Every row gives one point. The window is the flat piece filled in between its corners: a triangle in 3 columns, a solid with four corners in 4, and so on. A path goes straight from each point to the next, and from the last back to the first. List the points from which the path goes on through the window.

Window (4 x 4)
[[-2.0  3.9  2.2  1.1]
 [ 0.0 -0.6 -1.1 -1.6]
 [ 3.7 -3.3  2.3  7.5]
 [-6.4 -1.4  0.7 -2.9]]
Path:
(1): [-2.2  1.1  4.5 -1.8]
(2): [ 1.2  0.6  5.9 -0.5]
(3): [-4.0  5.2 -0.6  2.2]
(4): [ 0.3  3.2 -2.3  7.0]
(5): [3.6 2.2 5.5 1.1]
(6): [-0.6  1.9  4.7 -0.4]
(7): [-2.7  3.9 -0.5  2.2]
(8): [-1.7 -1.6 -1.8  0.6]
(9): [-1.6 -2.1  1.4 -1.2]
(10): [4.5 0.8 6.1 1.2]
(11): [ 1.1  1.6 -0.3  5.4]
(12): [-3.5  2.1 -0.7  1.8]
Through the window after points: 2, 6, 12

Window (8 x 8)
[[ -1.2  -6.9   0.6  -2.7   2.1   3.8  -4.9  -3.8]
 [ -2.6  -2.5   3.2  -1.8  -2.2   3.8  -2.3   0.1]
 [  1.3   2.6   5.2  -4.0  -0.1  -5.9  -2.5   2.7]
 [ -6.2   1.4  -1.8 -10.4   2.3   5.2   0.8   1.2]
 [  0.7  -6.0  -0.9  -2.0  -5.6  -5.8  -5.0   0.6]
 [  2.4  -0.1   1.3   0.3   1.2   0.7   5.6  -3.6]
 [  2.0   7.0  -4.5  -0.3  -4.5   4.6  -0.5   2.1]
 [ -2.9   1.6   1.2   2.2   3.8   4.2   1.6   0.9]]
Path:
(1): [-4.9  5.3 -1.9 -3.4 -0.5  3.3 -1.6 -3.7]
(2): [-2.3  2.2 -1.5 -0.9 -1.4  1.6  1.1 -3.0]
(3): [ 4.7  0.1  1.1 -2.0  0.0  3.0  1.6  3.0]
(4): [ 1.6 -1.0  2.1 -2.8  2.6  4.1 -2.4  6.5]
(5): [-7.3  2.0 -0.1 -5.5 -4.0 -0.7 -2.4 -3.8]
(6): [-2.2  2.1  0.1 -4.0 -0.3 -0.1  0.9 -3.0]
(7): [ 4.4 -1.1  0.3 -1.8  4.1  0.5  3.4  5.0]
(8): [ 2.5 -3.2  1.5 -1.7 -0.4  1.5  1.2  3.2]
(9): [-1.9  1.3  3.2  1.1 -2.4 -1.4 -4.3 -3.5]
(10): [-4.7  2.0  1.5 -3.9  1.7  1.2 -1.2 -3.0]
(11): [-0.6  0.2  1.2 -6.7  2.6  4.1  0.4  2.4]
(12): [ 1.3 -3.2  0.6 -0.4 -1.9  0.8 -1.9  1.2]
(13): [-2.6  0.7  1.3 -1.0 -2.9 -3.3 -4.3 -4.3]
(14): [-3.3 -0.4  0.0 -2.1  0.7  3.0  0.0 -5.1]
(15): [ 1.3 -2.6  0.4 -3.3  1.4  2.3  0.1  0.9]
(16): [-2.0  0.6 -0.6 -4.2  1.2  4.0  0.8  2.4]
Through the window after points: 2, 14, 16
